Rows are points. Each copy is the shape, with its points in the same order, turned, moved and blurred by noise. Some copies are also mirrored. Which?
In the rows, zero is written as 128.

Shape, 5 rows:
[[182 107]
 [135 208]
 [122 128]
 [128 114]
 [104 162]]
Copy 1, 5 rows:
[[173  91]
 [149 198]
 [118 124]
 [120 109]
 [110 158]]
Copy 1 is: only turned
Copy 2 (5 x 2):
[[168 124]
 [ 98 208]
 [103 127]
 [115 114]
 [ 76 152]]
Copy 2 is: only turned

Shape:
[[ 56 112  96]
 [153  86 157]
 [136 146 142]
 [104 168 122]
 [152  91 176]
 [150 150  81]]
Copy 1 (6 x 3):
[[ 85  66  89]
 [158  81 174]
 [125 128 143]
 [102 139 107]
 [152  87 191]
 [153 135  92]]
Copy 1 is: only turned
Copy 2, 6 rows:
[[ 55 103 102]
 [158 109 165]
 [127 160 139]
 [ 87 169 113]
 [154 119 181]
 [138 156  78]]
Copy 2 is: only turned
Copy 3 (6 x 3):
[[118  96 206]
 [136  88  92]
 [125 148 117]
 [114 160 160]
 [117  84  72]
 [174 154 140]]
Copy 3 is: mirrored
Copy 4 (6 x 3):
[[ 61  92  77]
 [145 100 161]
 [145 138 108]
 [114 150  76]
 [139 119 173]
 [163 111  68]]
Copy 4 is: only turned

Shape (7 x 4):
[[163  93 111 186]
 [178  97  87 165]
 [109 171  92 177]
 [ 60 140 174 131]
 [109 134 124  88]
 [113 151 130 122]
 [103 105  96 105]]
Copy 1 (7 x 4):
[[147 116 171 177]
 [165 113 141 173]
 [ 97 183 130 187]
 [ 39 158 163 106]
 [ 95 143 109  97]
 [ 96 169 128 125]
 [ 90 111 101 129]]
Copy 1 is: only turned
Copy 2:
[[143  40 111 126]
 [143  46  78 107]
 [128 120  79 186]
 [ 94 152 159 163]
 [118 152 111 106]
 [132 135 107 133]
 [ 82 115  95  99]]
Copy 2 is: only turned

Shape:
[[ 86 132  76 137 222 220]
 [101 115 144 166 146 116]
 [124 147 162 145 111  97]
 [101 183 124 107 121 102]
 [144 119 166 133 164  97]
 [153  99 130 107 108 154]
 [137 135 144 153 163  80]
 [105 125 127 153 135  71]
 [176 130  97 162  62 172]
 [143 101 134 153 137  76]]
Copy 1 (10 x 6):
[[ 99 114 116 128 219 240]
 [106 111 125 158 159 101]
 [117 135 136 156  99  81]
 [ 86 165 112 103 106 114]
 [146 103 146 118 149  82]
 [144  61 102 130  97 141]
 [145 139 109 139 164  82]
 [101 127 108 153 143  77]
 [161 100  75 185  77 170]
 [138 107 101 156 144  60]]
Copy 1 is: only turned
Copy 2, 10 rows:
[[ 66  81  71 146 144 222]
 [109 130 127 164 123 110]
 [144 171 138 133 113  81]
 [116 196  90 112 115 120]
 [138 137 138 133 170  99]
 [156 108 137  87 107 136]
 [137 146 115 147 168  91]
 [121 132 108 146 129  66]
 [208 119 115 124  56 159]
 [146 116 122 136 136  70]]
Copy 2 is: only turned
Copy 3 (10 x 6):
[[  9  94 119  77 194 157]
 [115 129 162 160 155 163]
 [145 168 177 150 129 134]
 [124 197 167 106 138 154]
 [152 116 180 125 168 137]
 [124 109 128 119  87 119]
 [156 144 163 146 189 132]
 [161 158 158 154 160 175]
 [ 93 150  93 162  87  81]
 [170 130 137 155 161 145]]
Copy 3 is: mirrored
Copy 4, 10 rows:
[[138 166  70 108 249 187]
 [119 113 151 129 155 120]
 [128 138 159 123 104 110]
 [120 168 100  96 105 105]
 [171 130 169 108 147  99]
 [178 118 135 106 117 179]
 [154 131 149 132 146  78]
 [125 106 128 128 129  80]
 [167 136 120 180  84 205]
 [162  94 153 135 126  96]]
Copy 4 is: only turned

Shape:
[[142 125 166  88 131  86  84 160]
 [132  98  85  90 155 105  80 110]
 [125 143  96 140 178 123 177 105]
 [194 178 131 172 125 154 152  79]
 [197  76 111 169 102 169  93 125]
 [184 135 142 127 101 127 180 124]
 [ 92 113 142 158 174 122 122 155]
 [ 92 117 168 137  85 170  84 127]
 [195 166 174  85 115 180 155  84]
 [171 176 157 105 141 155 135 166]
 [102  90  80 147 142 123 101 179]
 [145 168 166 102 174 103  80 108]
 [120  99 129 159 162 172 182 152]]
Copy 1:
[[139 134 173 143  76  64 127 162]
 [177 125  83 156  68  90 121 147]
 [164 132  91 125 155 135 174 135]
 [202 180 155 106 160 157 121  95]
 [219 104 163 167 109 156  69 125]
 [185 120 183  96 119 151 154 121]
 [114 106 125 166 156 105 128 156]
 [ 95 116 160 146  90 134  66 107]
 [168 191 186 122  82 173 159  79]
 [141 176 183 128 110 149 145 165]
 [143  73 101 155 116 120  99 192]
 [142 198 141 153 104  68 133 134]
 [138  90 136 163 163 175 156 140]]
Copy 1 is: mirrored
Copy 2 (13 x 8):
[[156 113  95 107 157  71  80 148]
 [112  67 100 162 188  82 120 103]
 [104 148 143 142 179 137 176 104]
 [158 154 210 161 120 119 137  93]
 [189  60 136 191  98 121 141 113]
 [155 144 155 118 104  84 166 124]
 [135 125  92 127 171 177 125 134]
 [122  78 126 113  91 157  77 131]
 [146 112 232  98 116  77 126 138]
 [141 149 165 129 140  99 115 191]
 [118  97  55 179 148 138 142 148]
 [149 128 150 124 199 102  67 125]
 [130 117 128 128 136 173 187 154]]
Copy 2 is: mirrored

Shape:
[[128  82 120 139 108 172 152 134 163]
 [ 95 167 156  91  96 153  98 169 127]
 [115 142 181 150 194  98 140  85  94]
 [106 103 119 117 118 104 161 104 156]
 [ 72 149 130 140 125 149  76 142  80]
 [145  92 134 165 173 111 147 113  69]
 [ 93  47 124 165 135 113 120 157 116]
 [168  95 208  86 163 173 131 155 113]
 [ 92 100 122  81 126 186  97 152 128]
 [ 80 139 215 134 144 155 171 113 116]
 [118 150 166 132 192 156 157 100 180]
 [182  95 114 111 121  80 133 161  70]
 [109  48 124 195  95  82 116 125 132]
 [ 64 151 137 151 150 120 155 143 126]]
Copy 1:
[[135 143 144  84 136 113 103 116 170]
 [ 85 105 146 125  54 156 132 154 136]
 [149  92 200 192 170 167 143 117 109]
 [115 143 148 157 157 114 133 132 183]
 [ 84  94 127 148 101 184  92 123  99]
 [155 113 150 149 201 137 120 129  85]
 [109  89 135 125 179 102  62 141 133]
 [146  87 204  79 110 100 165 124  92]
 [ 61 112 143  82 106 131 122 102 134]
 [138 129 235 163 103 141 110 118 125]
 [144 113 223 123 148 179 151 104 182]
 [138 115  96 130 168 102 161 184  87]
 [151  92 101 162 174  89  57 138 162]
 [101 126 185 160 142 178  94 157 148]]
Copy 1 is: mirrored
Copy 2, 14 rows:
[[134  82 153 112  87 160 154  86 141]
 [125 168 154 132  94  95 123 142 185]
 [174 153 139 140 190 120 108 118  79]
 [147  93 144  99 151 128 175 119 141]
 [109 146 169 172 145 111  84 123 172]
 [133  92 156 152 168 149  96 130  66]
 [ 76  88 182 106 145 140 116  90 108]
 [173 148 150  89  61 147  73 147  83]
 [126 120 171 111  92 154  91 128 191]
 [189 180 196 130 128 131 146 101 107]
 [201 156 105 117 133 163 137  76 118]
 [ 93  77 137 132 134 122 112 202  81]
 [ 74  58 172 117 160  90 143  72  90]
 [121 165 158 147 172 150 161 108 140]]
Copy 2 is: mirrored
Copy 3:
[[105 108 146 170 173 129 157 134 100]
 [ 93 156 174 111  83 149 132 169 139]
 [163 200 118 163 128  86 102  82 171]
 [110 110 107 136 162  88 133 138 148]
 [119 201 167 136 131 136  85 182 138]
 [202 162 144 166 184 102 104 110 151]
 [127 140 190 144 211  82 104 139 120]
 [151 141 189 141 127 174 163  59 153]
 [ 87 154 167 114 164 179 133 150 125]
 [105 187 156 187 114 101 168 109 178]
 [107 172  92 160 121 117 158  73 115]
 [211  99 169  99 155 115 110 141 149]
 [128  96 177 168 191  50  73 145 111]
 [120 195 132 138 133  73 143 156 136]]
Copy 3 is: mirrored

Shape:
[[116 155 156 126 135  90 127 140  61 167 108]
 [173  78  90 150 131 179 141  88 140 131 105]
 [141  84 133 169 178 154 146 103 158 156 116]
 [ 91 130 120 143 143 107 145 139  80 107 134]
 [211  97 146 183 116 150 109 134 154  95 124]
 [ 90 145 169 113 124 150 123 123  94 137 153]
 [186  71 150 238 137 176  89 119 135 118 175]
 [ 71 153 171 141 128 132 142 141 142 135 132]
 [178 101 163 193 104 144 125 113 145 136 208]
 [ 83 167 165 142 119 140 110 136  68 141 110]
 [117  72 105 138 137 174 143 167 155 173 124]
 [ 97 144 182 156 104 131 175 139  58 135 110]
 [130 112  73 181 124 165 141 117 176 169 115]
 [104  62 120 154 111 124 119 105 139 153  99]]
Copy 1 (14 x 11):
[[149 194 121  94 129  84 160  92 104  93 114]
 [168  77 101 158 158 195 142  92  84 118 132]
 [144  96 115 156 198 165 156  97 136 124 103]
 [108 132 148 111 120 108 166 126  97  77 125]
 [185 131 154 192 117 205 120 115 132 120 131]
 [137 142 136  68 111 130 188 112 128 133 130]
 [181 123 118 194 135 225 171 155 181  91 133]
 [ 90 151 148  97 131 124 163 112 136 151 102]
 [177 124 120 189 100 166 190 147 170 145 129]
 [115 187 127  65 114 136 169  98 118 101 126]
 [146  95 107 115 170 168 143 146  95 138  60]
 [110 175 142 108  89 131 199  76 101  95  83]
 [114 107  71 162 169 182 130 133  92 152 113]
 [135  89  80 123 132 147 114  96 137 104  91]]
Copy 1 is: mirrored
Copy 2:
[[169 156 182 126 115 103 128 123 106 157 110]
 [125  83  85 140 136 195 190 103 139 160 135]
 [136  93 136 145 168 179 161 105 167 190 153]
 [120 129 163 147 165  99 156 140 107 128 105]
 [168  88 116 155 145 182 150 103 162  87 182]
 [ 96 135 166 129 111 116 112 137 112 146 129]
 [144   7 144 173 140 171 137  88 152 120 204]
 [ 99 158 167 162 134 119 106 149 158 144 136]
 [118  71 145 162 113 130 144  73 165 111 216]
 [128 141 183 156 103 129  90 149 101 138 103]
 [133  91 112 146 117 145 176 168 182 189 141]
 [122 153 215 156 101 136 156 136 118 120 116]
 [134 100  87 204 132 153 166 118 166 189 140]
 [133  95 131 152 127 147 154 104 182 158  82]]
Copy 2 is: only turned
Copy 3 (14 x 11):
[[107 128  98 105 126  77 154 113 102 163 101]
 [152 131 115 151  66 183 111  71 153 111 154]
 [129 142  95 202 111 166 130  92 147 121 135]
 [123 135 115 120 114  85 163 139 122  80 116]
 [166 174 152 182  38 151  95 124 120 155 137]
 [ 86  94 158 123 130 124 143 128  82 129 128]
 [117 140 137 233   8 149 103 103  90 128 153]
 [ 87 119 137 140 135 138 152 172 111 120 110]
 [107 126 160 202  30 127 120 142 120 167 190]
 [ 82 116 136 102 118 116 161 126  70 142  88]
 [126  91  77 157 101 167  78 138 138 100 132]
 [131 102 108 115 104 113 194 151  76 143  94]
 [ 84 139  79 149  79 192 110 122 171 108 144]
 [123  94 117 158  89 139 129 106 177 116  94]]
Copy 3 is: only turned
